Each row is a point. A path goes straight from each point to the next, and from the last back to the first. The post is the endless flat space through its rows: a point in 2 columns, a line in 3, a plane in 4, and so on, so that a path can go around it. How many times does the path go around the post? Going back the other way cancels.
(in the rows, 128 means zero)

Post:
[[107 149]]
Path:
[[ 66 125]
 [ 96 103]
 [138 143]
 [134 163]
 [103 192]
 [ 45 162]
 [ 82 125]
 [116 125]
 [154 120]
 [110 107]
 [ 35 132]
 [ 82 177]
 [ 79 212]
 [ 36 152]
 [ 95 129]
 [129 108]
 [169 171]
 [111 193]
 [ 89 173]]
Times around: 2

Post, 5 rows:
[[112 124 203 103 196 151]
 [101 127 112 146 153 222]
 [130 116 173 154 158 142]
 [141  93  68  40  43  87]
 [127 170 149 139 183 164]]
Path (24 x 6):
[[191 166 190  66 154 117]
 [154 108 168 109 209 167]
 [137 123  89  83 173  80]
 [ 91 112 101 138 150  93]
 [106 132 176 146 177 148]
 [118  75 173 200 163 154]
 [117  88 164 122 239 242]
 [152 132 146  61 152 145]
 [179 192  98 126  89  98]
 [119 171 123 177  74 207]
 [174 186 147 135 164 173]
 [199 171 127  91 178 106]
 [144 185  74 130 175 142]
 [140 155 126 107 190 127]
 [ 98  74 115  76 116 126]
 [ 85 177 175  87 160 110]
 [122 182 185  84 125 141]
 [153  82 170  88 120 217]
 [178 149 170 157 133 185]
 [ 95 126 190 128  84 155]
 [ 79  92 189 142 161 187]
 [ 86 158  78 115 188 149]
 [148  46 134 182 108 121]
 [168  69 157 124 173 198]]
Times around: 0

Post, 10 rows:
[[113  92  87 146  87 178 121 177 182 141 121]
 [116 133 165 173  60 149 129 203 151 103 101]
 [130 104 178 126  86 158 153 141  80 121 136]
 [152  71 176 137  95 202 172 128 167 107  96]
 [131  84 106 169 195  86  95  52 138 119 122]
 [187 103 100 159 141 151  84  68 156 161 124]
 [150 130 168 108 130  79 139 109 120  80 161]
 [137 136  99 138 170  99 107   7 115  89 125]
 [152  88  74 112 183 129  47  51 150 163  52]
 [165 132 128 124 141 125  81 125  61  55 154]]
Path, 29 rows:
[[105 138 128 138  66 152 149 137 113  61 153]
 [181  76 145 113 102 138  99  90 107  85 197]
 [179 128 120 104  70 111  77  99 113 171 140]
 [175  97  76 116 173 126 129  62 152  81  90]
 [140 128 158 167 127 151 129 109 146 117  60]
 [151 173 201 170 114 151 145 132 164 116  76]
 [197 116 109 196 161 143 131  88 166 179 117]
 [100  97 121 139 125  66 207 127 178  64 159]
 [144 146 126 176  95 173 132 108 100 138 125]
 [209 140 175 134 110 182 127 105 187  81 113]
 [118  55 122 173 157 172  79  67 129 164 105]
 [182 106 156 149 107 173  72  99  66  83 100]
 [170 127  98  45 124 142  95  49  86 124  97]
 [171 143  87 189 136 195  92  94 101 121  24]
 [ 34 164 190 130 132  90 177 127 144  85  94]
 [141  77 223 141 147  91 102 151 163 145 156]
 [139 124 123 139  76 156  54  86  65 145  85]
 [178 131 115 169 133  65  99  51  20  69 153]
 [169 111 143 158 151  66 174  68 145 106 140]
 [139  49 155 121 117 164 165 111 123 122  85]
 [163  76  58 106 127 167  62  82 112 153  95]
 [113 165  72 139  46 166 174 142 186  62 140]
 [171  94 140 152 129 175 149  93 153 143 116]
 [145 136 125 129 179 160  78  92 183 128  46]
 [168 104 145 108 157 160 143 145  71 130 107]
 [192 125  74 161 133 108 115  83 195 133 133]
 [144 164 139 160 112 112 175 161 152 127 185]
 [145 131 183 119 106 191 154 192 202 111 125]
 [133 135 160 132 138 112 108  84 148  35 166]]
Times around: 3

Post:
[[118 135  86  85  96  51  91 132  97 121 144 127 148 188 106 123 127  98]
 [119 133 128 129  72 143 125 143 132 100 152 124 140  87 130 102 157  98]
 [ 98 135 154  93 122 112 165 114 147  79 115 166 126 135 159 121 135 112]
 [ 91 105  93  90 104 122  78 100  84 122  66 115 162 135 110 109 132 142]
 [125 108 160 125 168 107 129 103 117 136 134 106 175  83 123 164 124 158]
 [ 87 145 141  87  94 152 100 123 149  92 146 118 159 129 140 117 132 103]
 [186 123 150 163 144 115 141 139 151 187 110 116 127 111 132 124 123  95]
 [159 102 105 165 136 164 105 133 117 142 157 126 127 131 137 122 164 160]
 [127 141  68  87 177 136  91 148 131 127 130 152 164 122  98 141 147  90]
 [135 175 111 137  96 141 171 115 108 133 179  96 134 113 156 111 101 167]
 [133 113 102  82 101 114 117 177 104 165 123 118 100 171  98 112 144 114]
 [114 144 200 131  79 122 168 105 118 103 151 203 140 147 130 117  93  88]
 [155 183  86 113 101 170 133 106 104  94 118 110 105 158  97 168 129 126]
 [179 165 121 122 142 117 132 154 112 112 130 102 125 161 112 106 123 129]
 [131 128  89 130 135 107 110  94  95 136  90  93 104  69 134 111  48  87]
 [ 87 156  82 137 159 149 152 102 137 175 188 124  93 100  88 115 138 102]
 [147 103 144 113 158 161 185 100  88 150 138  95 129 124 140  94 129  88]]
Path (23 x 18):
[[167 154  95 128 103 103 180 141 124 129  71 113 133 175 124 103 131 152]
 [ 92 143  78 115  95 157  92  85 119 101 144  50 146 157 219  53  84 103]
 [ 87 122 107  98 163  93 194 157 125 165  33 161 108  98  98 111 137  49]
 [107 118 151 134  90  96 200  88 114  93  94 126  40 194 109 114 155 160]
 [123 110  80 102  58 183  91 119  89 156 159  97 202  55 117  97 124 109]
 [226 133 146 127 103 108 110 145  93 144 125 120 135 154  97 132  99 160]
 [136  61 108 106 169 111  96 137 143 137 135 162 182  85 144 113  87  95]
 [149 148  76 149  33 136 156 150  73 161 174  69 164 126 121 134 132 167]
 [127 189  97 150 185 133 165 136 121 170 177 167 138  96 113 114 171  77]
 [158 168 148  64 114  97 126 150 124 134  89  92  97 150 143  95 102 128]
 [179 142 103 195  95 122 175  87  96 144 157 145  87  88 107 124  95 116]
 [ 89 134 117 136  74 162 196  70 177 163  61 134 104 103 149  93 103   7]
 [124  92  78 125  85 157 100 114  79 118 100 106 124 148 173  82 131  96]
 [127 130 102  96  94 130 100 128  56 177 100 138 149 123  70  88 126 106]
 [155 145 239  46 175 109 156 164 111 110 170 161 225 153 113 104 165 106]
 [115 176 102 112  65 148 106 135 109  84 140 121 157 140 167 146 118 127]
 [152 114 119 188 131 220 227 124 107  95 167  98 121  69 125 100 177 106]
 [165  92 128 101 128 126 142 140 110 115  85 110 126  99 108 144 134 144]
 [159  87 139  90 138 138  96 124 165 127 118  92 150 134 126 127 123  78]
 [120 151  93 151 126 150 127 114 110 179  39 104 122  76 101  75   8  77]
 [136  96 216 110 165 140  99 195 130 140 207  41 108 144 134 161  90 116]
 [112 156 172 123 107 140  76 131 148 137 162 147 176 113  85 115 140  91]
 [142 169  83 119  55 173 116 106 123 111 143 126 153 120 115 122 125 176]]
Times around: 2

Post:
[[101 117 114 143 134 147  68  80  87 180  97 170 149 146 102 169  85 109]
 [157 159 120 179 146 176 193 119 120 111 166  55 149 117 115  57 188 128]
 [ 39 138 162 128 168  90 117 116 147 135 119 120  96 164 158 109 141 146]
 [161 159 148 161 123 150 166 103 105 107 120 132 102 118 133 133 113 175]
 [160 135 107 120 110 136  73  77 100 141 147 122 151 151 135 170 123 161]
 [141 143 120 194  71 138 121 102  57 145 164  95 112 173 117  81 139 116]
 [103 131  57 118 153  99  97  64 143 117 174 159 104 136 116 126 122 119]
 [131 168 101 136  92 161  73 139  61 183  94  82 124  76 119 129 140 108]
 [153  90 125 126  75 118 153  94 166 149 121 177 133  84 151 139  79 129]
 [115 170 212 127 129 139 118 130  91 122  77 187 134 121 125 142 112 101]
 [148 123 107 158 153  81  78 146 107 176 127 138 106 159 159  96 125  84]
 [129 159 180 128 170 103 173 103 136 169 159 129 130 155 116 107  96 106]
 [138 141 134 144 108 136 140 174 111 187 116 113 141  74 125 182 120 100]
 [106 118 130 120  91 113 166 134 109 116 157 172 126  81 163  76 123 153]
 [193  99 143 136 150 109 136 141 171 138 186 143  88 109 129 140 111 140]
 [ 75 177 153 108 169 106 120  81  33  66 157  67  99 106 113 104  64 147]
 [155 159 112 151 154 160  89 130 114 162 179 107 131 186 123 122  90  84]]
Path:
[[181 118 109  72 106  87  69  73 131 167 153  57 121 190 172  91  59  62]
 [ 84 153 160 107 117 147 104 112 154 166  97  75 116 106  87 152 119 117]
 [ 91 108 143 168  94 192  75 136  90 110 110 212 114 112 140  79  59 170]
 [136 172 152 121 208  93  41 117 115 138  96  50 123 128 177 123  68  89]
 [219  90 115 119 157 106 115 121 147 167 140 126 206 104 162 176 158  92]
 [154 169 132 155 159 154  78 118  97 200  84  99 137 192 126 150 149  96]
 [143 123  62 142 139  52  94 111  55 144 168 158  80 150  88 111  56  77]
 [133 150 163 217 129 144 155 173  89 142 159  94 153 125  76 166  97  99]
 [115 205 148 152 161 166 150 115 106  89 183 146 138  80 112 143 161 141]
 [162 151 175 120 107 148 142  89  83 111 138  70  94  60 127  59  56  91]
 [123 159 128 107 146  93 193  63  94 144 128 121  86 106  53 121 115  94]
 [ 68 132 102 163  87 159  85  72  25 196 100 153 174 171  47 142 111  98]
 [107 133 168  90 199  33  81  66 125 163  90  73 140  91  96 110  60 137]
 [153 183 142 161 136 102  60 159 131 102 106 123 103 166  98 163  85  49]
 [156 139 106  81  61 123  52 104  79 135 138 137  82  84  45 189  70 128]
 [124 223 150 112 135 147 123 165 159  97 178 131 126 175 150  94  74 133]
 [161 129 146 179 186 173 144 113 164  64 208 125 138 120 121 141 131 165]
 [225 105 110 166 108  97  37 136  43 165 105 169  96 126 178 191  96  77]
 [111 144 129 110 130 148 156  97  66 157  84  99 133  77 129  61 149  98]
 [ 66  96 129 141 157 127 167 135 120 154 102  89 149 102 145 135 116 182]
 [153 156 108 198 109 179 182 159  95 151 124 118 125  80  97 126  85  99]
 [130 137 114 132 146 135 103 110 152  77 122 150 111  88 144 130  83  94]
 [124 169 116 122  84  98 101  75  74 143 141  58  52 105 172 108  80 144]
 [ 91 165  90 112 112  86 181  38  80 206 123  45 117 152 143  86 182 150]
 [115 110  67 101 134 159 133 180  93 152 155 198 152  62 131 117 124 167]
 [103 179  72 124 138 151  96 131 167 117  91 163 194 105 145  89 171 115]
 [164 174 128 166 126 145 141 161  76 162 176 148 110 102  95 154 120 116]
 [160  89  96 112  62 105 100  64 131 249 117 169 135 125 172 185 137 164]]
Times around: 5
